Each point is reached from the start by the listed moves, each made once or not at all, plus a little noise. Say if it took an odd or an even number of moves. Then give how often each move was made.

Moves:
(1): [44 -7 -9 13]
(2): [ 7 44  3 -8]
(3): [ 8 -3 41 -8]
Start: [ -1  -6   3 -10]
Points:
[  9  -8  44 -17] -> odd (0, 0, 1)
[ 15  35  48 -26] -> even (0, 1, 1)
[ 60  28  39 -13] -> odd (1, 1, 1)

Moves:
(1): [32  5 -1  6  3 -4 -5 11  6  3]
(2): [-1 23 -6  2 -2  3  3  2 -1  7]
(3): [-2  5 28  3  5 -2  6  0  3 -2]
(4): [ 0 -4 -1 21 -4 -3 -1 -4 -2  1]
(5): [-4  2 -4  2 25  3  0 -7 -1  6]
(6): [ 2 -5  3  2 -5 33 -5  5 -2 -4]
(7): [ 5 -6 -5  0  2  7 29  5  4 -1]
(8): [-15  -4  -3   6   9  -4  -1  34  -1   3]
(9): [-7 -1  1  8  1  2 -2 -3 40  1]
Start: [ 1  9  8 15 16 -1 -3 -8 15 -4]
Points:
[ 21  13  38  60  43  27 -12  -4  58   3] -> even (1, 0, 1, 1, 1, 1, 0, 0, 1)
[-17  31  31  29  25  29   0  33  13   2] -> even (0, 1, 1, 0, 0, 1, 0, 1, 0)
[-16   8  30  29  49  32  -1  24  16  -3] -> even (0, 0, 1, 0, 1, 1, 0, 1, 0)
[ -7 -10  -2  45  19  31  16  33  11  -4] -> even (0, 0, 0, 1, 0, 1, 1, 1, 0)
[  4   3   8  36  47  27 -15  34  55  10] -> odd (1, 0, 0, 0, 1, 1, 0, 1, 1)

Moves:
(1): [15  0  1  2  2 -7  0  5  8 -1  2 -1 -1 -1 -9 -8  5  0]
(2): [ 0 27 -5  5  1 -8  6  6 -7 -2 -8 -7 -1 -2  8 -7 10 16]
(3): [ 3  4 17  4  8  3  7  8 -8  2 -5  1  4 -5 -1 -2  0  5]
(4): [ 6  0 -4 14  4  4 -1  0 -4 -6  1  8  2  6  1  3  7  2]
(5): [  9   5  -4   2  27  13  -7 -12  -1  -1   5   4  -1   9  15   7 -12  -9]
(6): [-1  2 -2 -7 -6 15 -1  5  6  0 -2  0 -1 -2  2 -3  4 -7]
(7): [ 0 -6 -4  5 -2 -2 25  3  1  3 -9  2  0  4  0 -7 -9 -2]
(8): [ -4 -14  -1  -1   9  -1   2  19   5  -2  -4 -16   6   7  -2   3  -2  10]
(9): [ -4   9   6   5   1   2   7   1  12   2   6   6   6  -1 -12  -1  -2   1]
(10): [ 6 -1 -5  0 -5  1 -6  3 -4 16  0 -5  1  3 -4  2 -6  5]
(11): [  2   2  15  -9  -2   7   7  12  -7   1  22  10   4   3   8  -1 -10   0]
(12): [-10   1  -2 -18   2   1   1   3   2   1  -8  20  -4   8  -7  -2  -8  -1]
(13): [  5  -5  -5  -7 -11   6   4  -1   8  -6   5  -2  35  -6  -1   3   4  10]
(14): [-4  2 10  5 -5  3 -6 -3  1 -2 -8  3  4 18 15  7  0  1]
(15): [ 10  -7   0   7  -1  -1 -12  18  16  -7  -2  15  -4 -12   9  -1  -8   1]
(16): [  3   6   2  -6  -9   4   8   8  11 -13  -7   6  -6  -4  -1  24  -2   5]
(17): [ -6 -12  -3  -4   1  -6  13  -4  10   9  -3   5  -1  -1   8   5  12   2]
(18): [ 0 -6  2 -3 -5 11 -2 -5  1 -6 -3 -8 -2  6  3 -2  1 27]
Start: [ -2  -3   6  -3 -20 -12   1 -12   0   1  -7  16   8  -5   3   0   9   6]
Points:
[ 20 -25  28 -17 -30  24  36  35  30 -21  -4  19  48  -1  11  25  30  60] -> even (1, 0, 1, 1, 0, 1, 0, 1, 0, 0, 1, 0, 1, 0, 0, 1, 1, 1)
[ 38  -8   2 -11 -14  10  18  -1  22   2  16  39  44   2  20  38   6  22] -> even (1, 0, 0, 1, 1, 0, 0, 0, 0, 1, 1, 0, 1, 0, 0, 1, 1, 0)
[  4 -12   2 -11 -35  26  -4  11  40 -20 -12  55  40  -3  -3  -4  10  39] -> odd (0, 0, 0, 1, 0, 1, 0, 0, 1, 0, 0, 1, 1, 0, 1, 0, 0, 1)
[  8  12  13   8 -39   9  36   0  -8 -17  -6  20  53  24  37  -3  11  60] -> odd (0, 1, 0, 1, 0, 0, 1, 0, 0, 0, 1, 0, 1, 1, 0, 0, 0, 1)
[ 29 -24  13   5   7  28  -2  31  21   2 -40  36  13  38  26  -1 -17  40] -> even (1, 0, 1, 1, 1, 1, 1, 1, 0, 1, 0, 1, 0, 1, 1, 0, 0, 1)
[ 14  -7  24   5 -44   6  19  22  25   9   7  43  56   3  21   5 -21  20] -> odd (0, 0, 0, 0, 0, 0, 1, 0, 1, 1, 1, 0, 1, 1, 1, 0, 0, 0)
